Each point is reached from the start by the listed moves, each made once or not at all, plus a little noise. Say if it took an odd or an even number of moves. Then give how often each move was made.

Moves:
(1): [ 37 -11 -41 -12   6]
(2): [20 40 16 -7 -6]
(3): [ 18 -12  36  -4   1]
Start: [17 -3 13 -2  0]
Points:
[ 56 -11 -25 -15   7] => odd (1, 0, 0)
[ 36 -12  49  -7  -1] => odd (0, 0, 1)
[ 58  27  66 -14  -6] => even (0, 1, 1)
[ 70  27 -10 -20   1] => even (1, 1, 0)

Moves:
(1): [ 48   2 -11  -2  -8 -11   2 -18  -8   5]
(2): [  4  55  10  -5  -5  11   4 -14 -21   5]
(3): [ 16 -19  77 -13 -17  12  18 -10  12   0]
(4): [ -7  -1  14  37 -19 -12 -17  -3   2 -20]
(5): [ 12   6   7  22  39  17  -1  12   1 -13]
(6): [ -2  -4 -17   7 -17  45   5  -1   7  10]
(7): [  3   6  -9  11 -13 -23  58  18  -5 -11]
(8): [ 14   2   4  -7 -11   3  -9  45  -4   1]
Start: [-25  14 -29  12   6   7  16   1  11  29]
Points:
[ 33  22 -30  53 -46 -35  51  43  -3   5] => even (1, 0, 0, 1, 0, 0, 1, 1)
[ 61  62  42  -3 -46  -1  90  22 -16  30] => odd (1, 1, 1, 0, 0, 0, 1, 1)
[18 54 51 16 -5 95 34 33  7 32] => odd (0, 1, 1, 0, 1, 1, 0, 1)
[-5  0 69 58  8 23 16 -1 28 -3] => odd (0, 0, 1, 1, 1, 0, 0, 0)
[ 32  -4  51  35 -37  -3  20 -30  18  15] => odd (1, 0, 1, 1, 0, 0, 0, 0)

Moves:
(1): [ 28 -16   3  26 -15  -7 -30  14   8  -3  -1   8]
(2): [  3  26 -29   1  14  -9  13  15 -17  -5  -3   0]
(3): [  4  16  27  15  -1 -11  21  -1  -1 -11  18   8]
(4): [ -2   9  -9  38   3  25   2   1   8  -3 -12 -11]
(5): [  4   1   2   1  15   3 -32  -2  -8  14   2 -15]
(6): [12 -5 10 -6 -2 24  6 -1  4 -1 16  5]
(7): [ 10  -7   1  -6  29  11  23  -1 -15  -2  -6  -2]
(8): [-24 -11   6  16   7  -6  -6  25  20  34  18 -17]
(9): [14  6 10 -1  4  0  6 -3 16  2 -2  8]
(10): [ 19   2   0  -5  -7  -8   0   3 -12  13  -6 -11]
(11): [  0  -3  -3  18   9  -5   6 -13  11  10  21  -3]
(12): [  2   0   1   2  -6  24  -7 -14 -14   6 -17  36]
Start: [ 10  -7  15   7 -11  13 -22  -3   1   6 -11 -23]
Points:
[ 45   1  17  35 -19  77 -21 -13 -14  20 -30  -4] => even (0, 0, 0, 1, 0, 1, 0, 0, 0, 1, 0, 1)
[ 23   6  63  51  12 -14 -32   8  30  67  41 -52] => even (0, 0, 1, 0, 1, 0, 0, 1, 1, 1, 1, 0)
[ 10  -2  49  52  -2 -19  -5  13  15  56  41 -42] => even (0, 0, 1, 0, 0, 0, 0, 1, 0, 1, 1, 0)
[ 56 -16  35 -11  24  41 -27  -4 -35  32  -4 -44] => even (0, 0, 0, 0, 1, 1, 1, 0, 0, 1, 0, 0)
[ 67 -29  23  62  12  95 -60  -8 -18  16 -31  -3] => even (1, 0, 0, 1, 1, 1, 1, 0, 0, 0, 0, 1)
[ 60   3  -3  73  24  17 -11  53   7  40 -23 -48] => odd (1, 1, 0, 1, 0, 0, 1, 1, 1, 1, 0, 0)
[ 44  24  26  13  41  57   2  -9 -45   5  -1  13] => even (0, 1, 1, 0, 1, 1, 1, 0, 0, 0, 0, 1)
